Every row gives one point. Each copy is the shape, with its points in the same order, turned, moved and blurred by noise. Say if it was mirrored as well.
In the rows, zero is written as 100.

Shape (5 x 2)
44, 120
84, 177
103, 74
122, 101
104, 129
Copy 1 (5 x 2)
50, 78
35, 145
124, 91
116, 123
84, 130
Copy 1 is: only turned
Copy 2 (5 x 2)
56, 143
30, 79
127, 120
115, 95
80, 92
Copy 2 is: mirrored

Shape (6 x 3)
121, 123, 46
87, 136, 31
58, 107, 99
120, 73, 122
128, 112, 159
119, 99, 138
Copy 1 (6 x 3)
157, 64, 73
171, 54, 114
107, 82, 134
72, 87, 73
71, 142, 80
79, 116, 84
Copy 1 is: mirrored
Copy 2 (6 x 3)
109, 82, 56
81, 90, 35
47, 103, 107
104, 85, 150
115, 135, 158
104, 119, 146
Copy 2 is: only turned
Copy 3 (6 x 3)
63, 159, 118
69, 190, 97
128, 144, 71
106, 79, 103
149, 87, 137
133, 89, 121
Copy 3 is: mirrored

Shape (8 x 4)
87, 80, 109, 60
83, 119, 75, 118
108, 89, 138, 129
93, 193, 58, 140
71, 76, 165, 74
55, 80, 114, 91
80, 98, 123, 77
89, 131, 64, 37
Copy 1 (8 x 4)
81, 85, 89, 38
147, 86, 105, 83
78, 80, 110, 112
195, 139, 99, 117
43, 97, 132, 51
95, 79, 132, 48
85, 102, 108, 54
137, 117, 56, 25
Copy 1 is: mirrored
Copy 2 (8 x 4)
54, 125, 102, 103
94, 70, 75, 104
121, 131, 105, 93
138, 30, 49, 158
76, 178, 93, 103
72, 127, 74, 87
71, 126, 93, 115
38, 68, 93, 148
Copy 2 is: mirrored
Copy 3 (8 x 4)
118, 108, 143, 80
137, 96, 71, 91
98, 101, 104, 144
158, 142, 11, 93
63, 115, 154, 103
87, 91, 118, 81
99, 113, 123, 90
163, 137, 118, 44
Copy 3 is: only turned

Shape (11 x 6)
102, 104, 128, 141, 116, 131
74, 129, 89, 69, 85, 56
118, 65, 125, 124, 78, 132
97, 153, 50, 64, 81, 79
87, 78, 97, 141, 127, 131
115, 134, 98, 96, 87, 69
76, 100, 119, 110, 116, 138
118, 136, 86, 73, 96, 92
96, 92, 132, 106, 87, 149
106, 70, 111, 118, 94, 130
111, 145, 80, 121, 19, 80
Copy 1 (11 x 6)
67, 65, 106, 127, 139, 120
103, 134, 94, 121, 61, 79
73, 42, 148, 111, 110, 104
111, 148, 89, 67, 69, 93
74, 50, 92, 113, 145, 86
117, 116, 113, 112, 85, 117
48, 77, 102, 116, 129, 89
103, 133, 117, 90, 94, 106
41, 67, 129, 106, 112, 103
72, 53, 129, 103, 118, 90
112, 82, 98, 83, 30, 151
Copy 1 is: only turned
Copy 2 (11 x 6)
52, 97, 91, 83, 138, 80
117, 146, 112, 91, 55, 100
85, 72, 115, 95, 153, 107
140, 128, 61, 103, 47, 101
69, 70, 95, 76, 125, 52
102, 138, 90, 122, 88, 98
75, 97, 96, 51, 125, 79
121, 140, 70, 104, 94, 93
86, 95, 91, 59, 148, 108
88, 76, 109, 87, 140, 87
94, 101, 77, 130, 65, 161
Copy 2 is: only turned
Copy 3 (11 x 6)
52, 101, 125, 100, 84, 98
131, 78, 73, 116, 152, 108
77, 96, 100, 61, 52, 83
132, 121, 45, 124, 143, 131
58, 107, 131, 53, 102, 108
100, 104, 74, 126, 133, 77
77, 87, 136, 81, 90, 128
117, 121, 80, 131, 115, 106
83, 82, 114, 91, 62, 109
85, 104, 110, 66, 74, 93
71, 87, 5, 109, 108, 90
Copy 3 is: mirrored
